Each row of a before or after table is a point. The points were changed in one or more steps. Then noise was added and the rows were shuffled. The steps act on columns, c1 being the first. Write out the steps. A step turns or swaps two columns, mirrors them in a line or flattens them onto one, adds a multiple of one to another, or multiplies or shifts one. Angles are multiples of 10 degrees, from the lower column toward the higher: turns from -170 to 170, lines from 10 to 170 but not 90. Use the fewest steps. Two steps may share a column if one is a turn and the other turns, adds or multiplies; they go together, in the order done. Otherwise the lowest column goes first.
(in the rows, 128 means zero)

Before (10 x 2):
[[ 87  94]
 [114 103]
 [122 171]
 [154  98]
 [ 40 121]
 [ 83  85]
 [131  92]
 [195 188]
 [110 133]
 [132  93]]
After (10 x 2):
[[160 119]
 [ 95 154]
 [ 90 129]
 [130 111]
 [104 121]
 [ 90 128]
 [184 193]
 [122  45]
 [ 74  87]
 [ 89  82]]
Steps: swap c1 and c2

Before (10 x 8):
[[ 85 154 164 121 126 126 122 166]
 [171 210  92 171 157 130  58 115]
 [204 107 159 190 175 174 135  81]
 [174 167 126 144 149 211  57 202]
 [ 97 117  73 146 102  97 160 163]
 [116 172 152  88 167 170 142 132]
 [164 146 128 126 126  84 165 158]
 [181 154  93 181 176 193 115  95]
 [140 158  80 142  61 102 147 120]
 [182 149 143 209 132 145 179 150]]
After (10 x 8):
[[181 134 119 135 128 132 109 167]
 [ 78 222 194 104 148  95  99 116]
 [ 64 126  88 119 155  54  92  84]
 [ 92 131  93  96 123 157 142 158]
 [102 162 144  93  78 133 170 117]
 [145 168 109 179 157 136 120 127]
 [ 71 173 147 143 159  43 132  88]
 [ 82 145  76  87 137  51 132 148]
 [136 100 142  90 110 131 196 162]
 [ 89 126 172 184 140  62  72 197]]
Steps: turn c1 and c3 by -160 degrees; turn c3 and c7 by 50 degrees; add -0.5 times c8 to c2; turn c4 and c6 by -130 degrees; multiply c5 by 0.7

Before (14 x 12):
[[155 198  98 117  21 172 146 130 124  71 167 105]
 [103  75 176 110 120 108 181 173 142  97 188 143]
 [162 149 235  77 121 113 113 122 174  59  66 121]
 [132 188  86 140 172 172  62 159 112 106 133 116]
 [105 145 110 207 152 170 148 118 201 105 128 124]
 [118 168  85  88 140 182  76 140 124 110  91 135]
 [154 108 198 184 108 162 117 112 115 124  73 159]
 [ 72  81 142 170 131  65 181 101 152  71 188 125]
 [126 148 108 139 157 118 136 180 147  63  96 162]
 [170  98 104  51 155 113 115 113 131 120 170 149]
 [109  45 125 144 202 115 168  76 127 134  96  62]
 [118 138 139 118 219  97 183 138 125  82 135 122]
 [118 139 131  98 123 146 119  92 128 163 118 151]
 [100 105  80 135 150 199 140 105  85  87 182 147]]
After (14 x 12):
[[113 144  86 176 141 140 181 183 123 145 101 122]
 [130 180 105 161 138 113  62 161 104 110 201 105]
 [ 67 101 178  59 181 100 106  66 122 149 146 151]
 [ 97  93 149  74 159 105 173 199 124 163 116  81]
 [171  70 169 153  97  77 125 115 189 196 155 150]
 [149  11 120 115 127 112 154 113 107 156  41 124]
 [126 126 182 125 139 138 107  97 134 229 115 128]
 [178 174 151  95 218 129 155 172 151  46 104 132]
 [148 196  70 119 134 161 181 171 145 176 137 118]
 [ 84  37 172  78 161 174  71 108 110 131  90 135]
 [153 122  95 203 195 122  25 112 119 144 100 174]
 [ 83 220 152 101 141 119 142 171 107 158 202 200]
 [ 88 170 139 154 180 178 145 118  89 178 149 134]
 [ 98 115 119 149  97  93 126 146 107 110 104 120]]
Steps: turn c9 and c12 by 110 degrees; add 1 times c9 to c1; turn c4 and c11 by 110 degrees; add 1 times c11 to c2; turn c3 and c7 by -100 degrees; turn c5 and c10 by 110 degrees; swap c6 and c8
